Every row gives one point. The last column is the point's height on a tilted bowl or saddle (a function of degree 2), plus a little noise. Along how many of its main directions does it bend up, bend down or stay straight?
In the rows, zero is written as 100.

Points (10 x 3)
[[57,113,121],
[139,110,124],
[57,34,159],
[63,73,110],
[40,61,159],
[125,150,156],
[125,94,99],
[84,60,98],
[104,78,85],
[90,96,85]]
Directions: 2 up, 0 down, 0 straight

Points (18 x 4)
[[137,70,116,117],
[61,92,145,143],
[102,81,112,116],
[81,153,162,162],
[101,96,102,112],
[79,164,156,167],
[105,68,94,115],
[115,141,131,134],
[169,116,117,126],
[111,95,115,115],
[105,70,74,113],
[87,113,25,110],
[134,78,97,114],
[77,145,114,131],
[35,78,114,138],
[59,155,91,130],
[167,158,77,163],
[95,109,58,109]]
Directions: 2 up, 0 down, 1 straight

Points (16 x 4)
[[138,109,97,77],
[97,118,129,61],
[49,119,98,87],
[153,95,115,102],
[126,123,80,58],
[133,138,50,24],
[189,35,91,107],
[119,70,60,73],
[118,96,110,78],
[111,55,138,86],
[96,63,96,97],
[57,62,62,160],
[120,52,101,95],
[124,103,153,82],
[82,89,36,95],
[115,163,74,40]]
Directions: 1 up, 1 down, 1 straight

Points (26 x 5)
[[33,96,117,118,107],
[134,122,106,79,67],
[114,67,76,133,114],
[120,122,105,102,83],
[162,72,101,86,75],
[5,101,161,54,152],
[70,121,92,64,115],
[119,97,89,91,69],
[94,65,123,124,73],
[91,80,64,60,99],
[5,127,102,141,195],
[150,92,67,89,45],
[100,90,112,127,90],
[54,77,132,124,65],
[117,112,99,110,84],
[65,65,100,113,95],
[113,91,97,55,73],
[97,91,70,137,124],
[110,149,83,115,105],
[122,132,103,124,105],
[101,71,61,56,96],
[99,90,101,161,124],
[147,159,86,106,69],
[119,67,61,72,81],
[96,42,94,112,100],
[96,71,92,129,100]]
Directions: 3 up, 1 down, 0 straight

Points (49 x 7)
[[128,84,112,69,124,104,90],
[71,86,151,44,41,84,43],
[117,93,105,128,108,153,85],
[98,123,108,105,138,78,95],
[128,112,162,82,93,160,51],
[108,113,73,8,65,70,42],
[118,109,79,125,66,113,84],
[84,107,194,51,126,129,38],
[66,126,90,114,67,34,70],
[91,138,81,118,83,82,91],
[59,178,121,93,142,89,97],
[148,123,94,127,76,46,59],
[109,97,159,97,103,133,76],
[106,56,83,118,118,137,97],
[122,103,108,103,36,172,54],
[72,105,105,88,42,81,74],
[125,106,91,83,86,102,91],
[98,130,85,105,148,134,82],
[93,58,50,160,45,113,57],
[43,171,25,83,127,139,53],
[123,88,84,56,74,120,83],
[67,156,103,149,119,105,87],
[80,153,84,119,126,64,92],
[93,135,94,47,44,59,53],
[67,96,113,54,92,81,88],
[56,25,95,147,82,78,62],
[145,149,142,136,81,57,56],
[75,126,137,89,139,130,84],
[143,159,127,39,58,49,21],
[106,94,97,99,67,130,91],
[102,111,118,83,71,107,88],
[68,68,145,84,95,118,84],
[111,145,108,159,104,145,66],
[84,114,135,18,57,162,27],
[85,65,125,95,101,41,76],
[111,127,125,124,78,93,86],
[131,68,84,130,98,100,93],
[124,119,93,48,108,104,79],
[144,123,132,87,70,145,58],
[92,102,32,118,180,113,48],
[77,75,98,107,43,103,79],
[80,95,125,108,135,99,96],
[74,131,155,153,112,115,76],
[52,126,71,108,123,108,93],
[24,76,139,61,83,75,64],
[25,137,73,69,135,93,87],
[167,127,125,159,98,40,39],
[24,122,69,134,137,97,74],
[54,119,110,98,32,101,68]]
Directions: 0 up, 5 down, 1 straight

Points (68 x 9)
[[67,130,96,86,114,89,83,143,96],
[111,81,110,95,119,101,93,95,101],
[83,104,94,116,106,105,138,111,115],
[85,103,112,145,116,69,105,93,93],
[86,55,110,70,77,91,128,101,124],
[56,137,52,102,75,69,132,102,148],
[42,105,68,98,74,87,90,102,128],
[90,98,76,93,96,109,134,95,126],
[125,76,92,116,117,87,106,122,113],
[99,117,116,138,127,77,107,90,102],
[70,117,165,127,114,110,114,132,112],
[97,80,70,76,93,75,84,82,102],
[110,119,119,118,115,126,109,102,127],
[121,69,102,89,95,79,57,82,98],
[91,5,62,108,98,84,86,110,179],
[62,132,100,91,89,133,96,108,125],
[111,77,79,132,128,70,74,117,109],
[142,83,102,123,93,112,98,101,142],
[101,96,131,73,103,113,128,104,144],
[121,78,96,100,149,78,73,112,98],
[124,75,82,88,97,95,129,63,129],
[82,86,107,113,109,112,97,76,97],
[80,97,42,67,107,94,115,105,136],
[71,100,100,68,117,125,116,112,131],
[95,83,61,148,90,115,78,109,139],
[95,104,69,121,114,155,68,76,129],
[96,119,103,64,99,100,122,101,133],
[80,94,81,77,104,128,81,85,116],
[134,112,75,92,161,107,95,86,117],
[110,87,116,91,86,135,90,91,120],
[148,114,133,121,110,74,78,117,139],
[86,121,151,71,95,112,119,116,159],
[90,75,80,93,117,88,88,92,98],
[73,145,162,102,79,95,49,106,116],
[147,80,133,60,125,116,128,101,195],
[125,28,71,83,126,141,123,46,159],
[100,125,82,106,88,121,109,73,121],
[129,95,97,95,107,100,84,142,116],
[101,102,95,128,113,67,131,103,104],
[98,120,46,104,108,124,51,117,132],
[70,80,63,153,94,91,79,133,132],
[77,126,96,102,97,119,91,65,117],
[96,89,65,106,88,126,99,99,119],
[69,88,108,157,122,122,137,117,112],
[117,119,82,75,62,80,111,97,111],
[136,103,108,117,127,116,120,164,147],
[127,91,71,97,68,134,105,80,133],
[127,86,91,104,61,111,87,93,119],
[122,105,89,81,79,69,86,96,94],
[62,105,93,125,78,77,84,65,108],
[103,99,117,72,82,73,107,90,102],
[101,87,98,125,91,120,84,79,110],
[69,57,85,68,68,123,131,103,152],
[117,96,108,108,54,96,121,106,122],
[79,94,92,134,51,137,83,92,115],
[127,96,65,167,94,121,131,93,168],
[95,93,86,78,100,122,116,115,122],
[147,100,81,97,109,67,72,97,110],
[134,119,52,89,76,109,86,99,120],
[133,91,127,117,94,100,148,92,166],
[51,112,66,138,121,105,82,79,134],
[101,83,115,98,85,106,114,86,110],
[94,107,117,152,69,102,89,66,118],
[122,121,124,80,88,60,58,71,97],
[72,135,94,79,80,87,135,104,139],
[106,60,90,93,138,70,64,86,94],
[76,75,88,88,66,66,71,108,90],
[114,92,107,111,105,42,78,105,78]]
Directions: 4 up, 0 down, 4 straight

Points (66 x 9)
[[100,97,60,54,105,100,25,117,33],
[87,37,131,74,91,126,121,30,110],
[54,89,91,70,56,53,124,151,46],
[55,113,143,145,34,73,130,61,63],
[74,106,69,102,101,100,79,123,81],
[118,70,83,106,111,102,96,87,90],
[97,139,170,110,34,106,106,113,103],
[116,109,168,92,76,60,88,121,83],
[94,96,63,124,71,97,139,5,18],
[128,74,101,98,91,69,113,123,79],
[103,118,101,52,64,74,94,72,107],
[106,140,72,82,40,110,98,62,104],
[132,158,115,66,112,113,61,149,55],
[102,96,126,41,77,98,88,85,119],
[111,118,90,31,94,109,91,92,102],
[76,107,52,98,65,70,119,89,66],
[102,108,157,98,86,31,106,80,71],
[84,118,85,99,34,131,148,97,82],
[135,80,145,101,67,60,155,65,67],
[119,91,141,78,45,79,53,104,99],
[86,107,143,115,101,111,124,66,98],
[119,97,76,26,79,87,154,72,71],
[51,123,94,84,87,116,79,125,92],
[127,78,93,146,156,147,56,85,25],
[114,154,98,79,127,109,146,124,60],
[86,83,118,37,56,87,151,153,60],
[126,89,127,82,100,55,112,67,80],
[155,137,116,21,87,130,123,133,89],
[101,142,105,140,103,73,119,66,75],
[40,105,105,72,95,107,42,132,66],
[54,99,132,88,159,104,148,81,33],
[79,71,132,108,133,87,118,93,85],
[124,130,110,134,106,113,122,125,77],
[61,52,100,124,67,129,89,100,103],
[81,129,112,82,74,117,127,70,109],
[130,145,112,133,91,106,73,99,87],
[87,100,82,97,79,105,91,130,96],
[174,100,155,43,121,102,113,144,26],
[101,88,75,97,99,140,129,101,80],
[126,146,132,115,110,137,116,103,80],
[73,82,134,132,113,64,85,84,96],
[129,114,76,105,99,134,68,116,73],
[153,120,69,128,86,136,47,105,46],
[65,102,107,71,122,176,152,110,37],
[105,113,77,150,108,94,92,90,77],
[117,62,82,72,84,19,71,63,25],
[128,93,105,114,136,61,55,128,42],
[102,88,106,77,119,84,66,109,79],
[110,130,70,87,86,80,117,72,83],
[101,70,68,108,79,73,70,108,79],
[89,100,95,89,115,89,76,98,90],
[68,70,56,57,59,59,70,65,53],
[110,98,95,88,102,65,68,130,73],
[108,99,90,99,115,73,110,111,80],
[95,97,66,93,104,73,139,68,56],
[94,102,146,58,57,90,122,118,111],
[108,91,111,114,82,109,83,113,112],
[97,134,110,86,109,137,114,79,94],
[71,67,109,132,134,121,116,153,54],
[91,118,106,144,93,124,41,135,71],
[113,119,108,147,74,142,98,170,54],
[106,59,131,81,95,70,101,145,73],
[82,127,119,84,68,79,116,67,106],
[133,103,92,100,90,127,120,124,89],
[101,88,146,63,105,101,91,99,105],
[123,129,132,104,126,136,109,108,77]]
Directions: 0 up, 6 down, 2 straight

Points (68 x 9)
[[85,80,109,77,144,65,112,102,115],
[113,94,82,115,73,74,143,117,125],
[102,76,137,111,35,38,93,91,151],
[105,137,89,62,85,24,128,78,135],
[123,67,75,68,76,89,66,64,140],
[102,99,142,89,91,137,49,153,133],
[85,122,100,104,122,69,121,110,117],
[122,154,101,59,168,102,5,133,174],
[120,85,67,40,102,115,59,113,154],
[74,70,87,84,50,141,69,120,112],
[125,151,103,76,119,95,115,86,112],
[82,119,88,81,131,99,144,75,113],
[92,39,116,112,89,64,72,121,139],
[138,75,100,77,65,115,112,79,107],
[111,97,128,94,52,138,52,152,138],
[143,98,76,70,82,89,113,137,139],
[70,29,64,43,64,79,134,112,127],
[43,122,92,83,117,85,56,125,104],
[85,86,121,101,90,111,113,115,96],
[160,66,126,66,46,103,127,75,92],
[87,41,133,78,61,100,145,153,91],
[123,146,143,142,98,101,106,78,136],
[91,136,81,100,91,99,101,93,119],
[139,70,105,124,101,76,100,46,123],
[86,106,113,80,50,82,74,105,118],
[97,80,94,100,86,57,45,123,141],
[132,106,95,93,91,128,74,93,126],
[61,91,106,96,67,164,102,78,100],
[57,120,100,31,94,102,85,111,115],
[79,80,52,96,117,107,114,74,129],
[43,78,86,172,74,122,148,74,108],
[66,88,80,58,116,110,69,147,125],
[134,96,116,135,121,100,100,53,121],
[131,90,149,76,130,121,76,53,86],
[131,135,97,104,130,132,60,88,137],
[122,102,115,108,29,90,122,121,130],
[85,111,95,91,116,130,87,80,112],
[92,79,111,160,167,92,116,78,159],
[107,99,145,65,142,41,122,99,100],
[124,69,80,78,120,54,113,148,147],
[146,80,109,133,59,79,145,51,130],
[111,51,120,87,102,183,78,65,130],
[60,79,104,98,76,126,162,101,85],
[80,136,44,79,188,83,99,93,168],
[79,117,94,110,111,96,45,52,124],
[109,61,70,85,59,86,120,96,124],
[77,90,89,113,59,88,117,87,109],
[85,92,63,129,180,118,81,99,164],
[137,93,123,63,67,110,123,122,100],
[99,42,132,67,94,99,147,35,82],
[85,156,145,53,161,38,50,61,113],
[131,159,33,126,101,72,93,105,181],
[65,75,91,77,109,127,177,84,100],
[37,108,62,70,152,73,89,96,133],
[96,57,102,78,100,113,103,88,106],
[88,124,156,102,74,111,96,104,108],
[82,55,135,111,85,120,117,93,98],
[167,45,87,79,85,82,94,105,147],
[128,148,87,69,44,114,87,127,156],
[120,145,79,129,107,110,96,105,141],
[122,70,132,93,120,91,98,102,108],
[62,118,109,88,82,47,121,91,116],
[93,62,37,108,110,128,108,117,143],
[142,134,100,122,120,129,39,66,146],
[168,128,91,147,64,74,134,134,189],
[127,132,111,86,138,94,148,156,136],
[124,83,102,103,85,66,58,29,133],
[33,116,86,82,99,141,150,107,99]]
Directions: 6 up, 1 down, 1 straight

Points (69 x 9)
[[92,137,150,41,144,124,52,107,188],
[126,34,134,67,161,94,62,127,164],
[120,114,136,139,62,129,66,72,134],
[78,136,80,103,76,111,83,72,105],
[61,142,130,89,135,107,86,121,144],
[90,81,106,116,46,160,135,126,137],
[126,130,85,135,119,52,95,155,130],
[111,158,125,83,115,42,134,111,150],
[186,101,80,121,129,95,139,55,139],
[57,86,96,104,150,59,80,115,110],
[121,85,82,56,101,91,116,83,113],
[156,115,139,134,129,186,73,111,186],
[113,50,94,81,75,100,50,33,128],
[56,58,85,130,102,100,104,99,93],
[150,77,101,109,111,125,85,52,119],
[138,108,68,64,97,98,112,70,115],
[57,92,57,31,96,99,66,80,127],
[118,32,100,120,52,94,68,105,127],
[159,80,117,51,78,99,137,47,152],
[100,95,100,118,95,109,122,111,103],
[121,85,117,168,104,151,112,87,124],
[113,131,56,50,151,136,154,112,150],
[114,126,77,70,91,96,135,60,116],
[52,175,56,97,83,77,84,127,133],
[74,84,87,99,74,159,79,113,122],
[34,132,113,53,138,96,151,76,144],
[96,104,91,90,85,79,120,132,111],
[79,42,57,78,71,93,113,100,110],
[86,142,79,82,119,104,72,123,123],
[94,42,80,82,63,6,68,87,137],
[104,153,110,85,89,119,113,59,128],
[69,100,37,78,117,62,72,94,101],
[117,76,88,113,74,33,134,178,144],
[89,85,44,126,112,58,111,84,88],
[122,109,115,48,99,74,75,102,134],
[94,99,109,48,139,83,88,26,133],
[61,88,51,195,50,106,154,81,124],
[59,137,70,94,70,122,80,141,128],
[133,121,44,77,69,135,56,56,127],
[108,61,152,63,41,73,151,98,163],
[76,71,65,72,87,102,105,62,102],
[94,152,53,102,113,100,92,138,121],
[134,131,144,143,78,124,124,125,153],
[76,59,92,85,93,89,94,50,105],
[97,167,83,87,93,106,93,118,131],
[79,58,112,83,101,89,123,108,111],
[78,115,90,98,91,135,71,107,114],
[96,138,99,128,91,75,99,88,108],
[89,93,115,80,87,32,117,91,119],
[105,35,59,56,97,92,139,103,125],
[129,120,77,87,66,38,132,130,134],
[100,144,130,65,113,69,112,78,137],
[72,80,131,135,159,93,96,60,120],
[117,74,121,57,135,137,62,115,155],
[44,62,76,74,117,161,86,124,134],
[74,106,38,105,57,77,102,118,105],
[150,78,68,133,166,99,81,113,119],
[74,65,86,124,90,76,106,98,93],
[109,82,96,137,107,60,92,64,97],
[166,49,134,91,91,83,58,149,166],
[80,80,85,137,82,137,111,127,107],
[126,41,119,107,84,88,76,45,122],
[107,98,118,107,105,105,99,112,111],
[89,61,90,61,87,95,127,33,121],
[120,107,113,142,180,92,46,150,159],
[45,106,37,128,96,124,151,70,102],
[145,129,114,110,115,158,111,142,162],
[117,66,76,116,41,108,97,84,112],
[96,57,109,131,140,43,76,64,110]]
Directions: 8 up, 0 down, 0 straight
